Rows are points. The points of each table are mixes of a few directions, plus a little noise. How many directions does each table use, and how many do they share? Where both have some left over, give the other angles between the two spaces (their principal angles), to ten degrees, smallest first.

First:
0.000	0.129	0.380
0.002	-0.005	0.059
0.002	-0.097	-0.138
0.031	0.231	-0.450
-0.023	-0.302	0.099
-0.001	-0.063	0.059
0.012	0.098	-0.004
Second (7 x 3):
0.024	0.190	0.047
0.019	-0.015	0.029
-0.035	0.130	-0.064
-0.115	-0.319	-0.224
0.157	-0.078	0.292
-0.176	0.145	-0.324
0.130	-0.046	0.240
Directions: first 2, second 2, shared 1; angles 30

First:
-0.006	-0.054	-0.030	-0.019	-0.083	-0.024	-0.010	0.007
0.058	0.321	-0.097	0.121	0.329	0.012	0.034	-0.074
0.015	0.008	-0.088	0.049	0.063	-0.023	0.004	-0.013
-0.015	-0.405	0.036	0.176	0.409	0.059	0.046	0.041
-0.079	-0.508	0.285	-0.061	-0.097	0.085	-0.001	0.107
-0.031	-0.165	0.231	-0.013	0.076	0.088	0.019	0.049
0.025	0.555	0.129	-0.098	-0.066	0.041	0.011	-0.063
0.038	0.106	-0.328	0.030	-0.123	-0.128	-0.033	-0.051
0.000	0.137	-0.136	-0.166	-0.517	-0.110	-0.070	-0.017
Second:
0.070	0.186	-0.531	0.098	-0.055	-0.189	-0.039	-0.094
0.011	0.181	0.226	0.076	0.416	0.130	0.064	-0.014
0.030	-0.362	-0.390	0.230	0.278	-0.103	0.001	-0.011
-0.043	-0.034	0.225	-0.162	-0.287	0.042	-0.021	0.046
-0.017	-0.094	-0.012	-0.072	-0.229	-0.036	-0.029	0.021
-0.039	-0.058	0.161	-0.141	-0.285	0.020	-0.024	0.041
-0.042	0.030	0.340	-0.136	-0.124	0.104	0.008	0.044
0.012	0.303	0.229	0.017	0.272	0.114	0.052	-0.025
0.017	-0.148	-0.246	0.084	0.020	-0.084	-0.015	-0.009
Directions: first 3, second 3, shared 3

First (10 x 11):
-0.135	0.061	0.005	-0.074	-0.054	0.005	-0.118	-0.074	0.009	-0.071	0.027
-0.406	0.318	0.121	0.202	0.325	0.198	0.225	-0.323	-0.419	-0.142	0.310
-0.200	0.086	0.006	-0.117	-0.084	0.013	-0.184	-0.120	0.029	-0.105	0.049
0.676	-0.373	-0.092	0.109	-0.016	-0.145	0.244	0.431	0.214	0.319	-0.299
-0.116	0.067	0.019	-0.003	0.017	0.028	-0.035	-0.078	-0.052	-0.052	0.057
0.076	-0.051	-0.022	-0.025	-0.045	-0.031	-0.026	0.057	0.062	0.025	-0.051
0.005	-0.012	-0.011	-0.043	-0.053	-0.016	-0.061	0.014	0.057	-0.012	-0.025
-0.344	0.167	0.027	-0.157	-0.111	0.032	-0.271	-0.205	0.000	-0.180	0.104
0.239	-0.090	-0.001	0.151	0.128	0.000	0.253	0.141	-0.045	0.136	-0.053
0.206	-0.138	-0.046	-0.050	-0.104	-0.076	-0.040	0.156	0.155	0.079	-0.128
Second, 8 rows:
0.017	-0.020	0.021	-0.193	-0.072	0.028	-0.429	0.113	0.400	-0.050	-0.208
0.013	-0.014	0.015	-0.137	-0.051	0.019	-0.300	0.080	0.281	-0.037	-0.145
0.003	-0.005	0.003	-0.042	-0.016	0.006	-0.096	0.025	0.090	-0.010	-0.048
-0.007	0.006	-0.007	0.077	0.028	-0.010	0.166	-0.044	-0.156	0.021	0.083
0.001	-0.001	0.002	-0.008	-0.004	0.002	-0.021	0.006	0.019	-0.004	-0.010
-0.031	0.035	-0.033	0.328	0.124	-0.047	0.723	-0.191	-0.673	0.087	0.351
-0.011	0.010	-0.012	0.113	0.043	-0.016	0.251	-0.065	-0.235	0.030	0.122
0.012	-0.013	0.015	-0.135	-0.052	0.020	-0.299	0.077	0.277	-0.036	-0.143
Directions: first 2, second 1, shared 0; angles 30
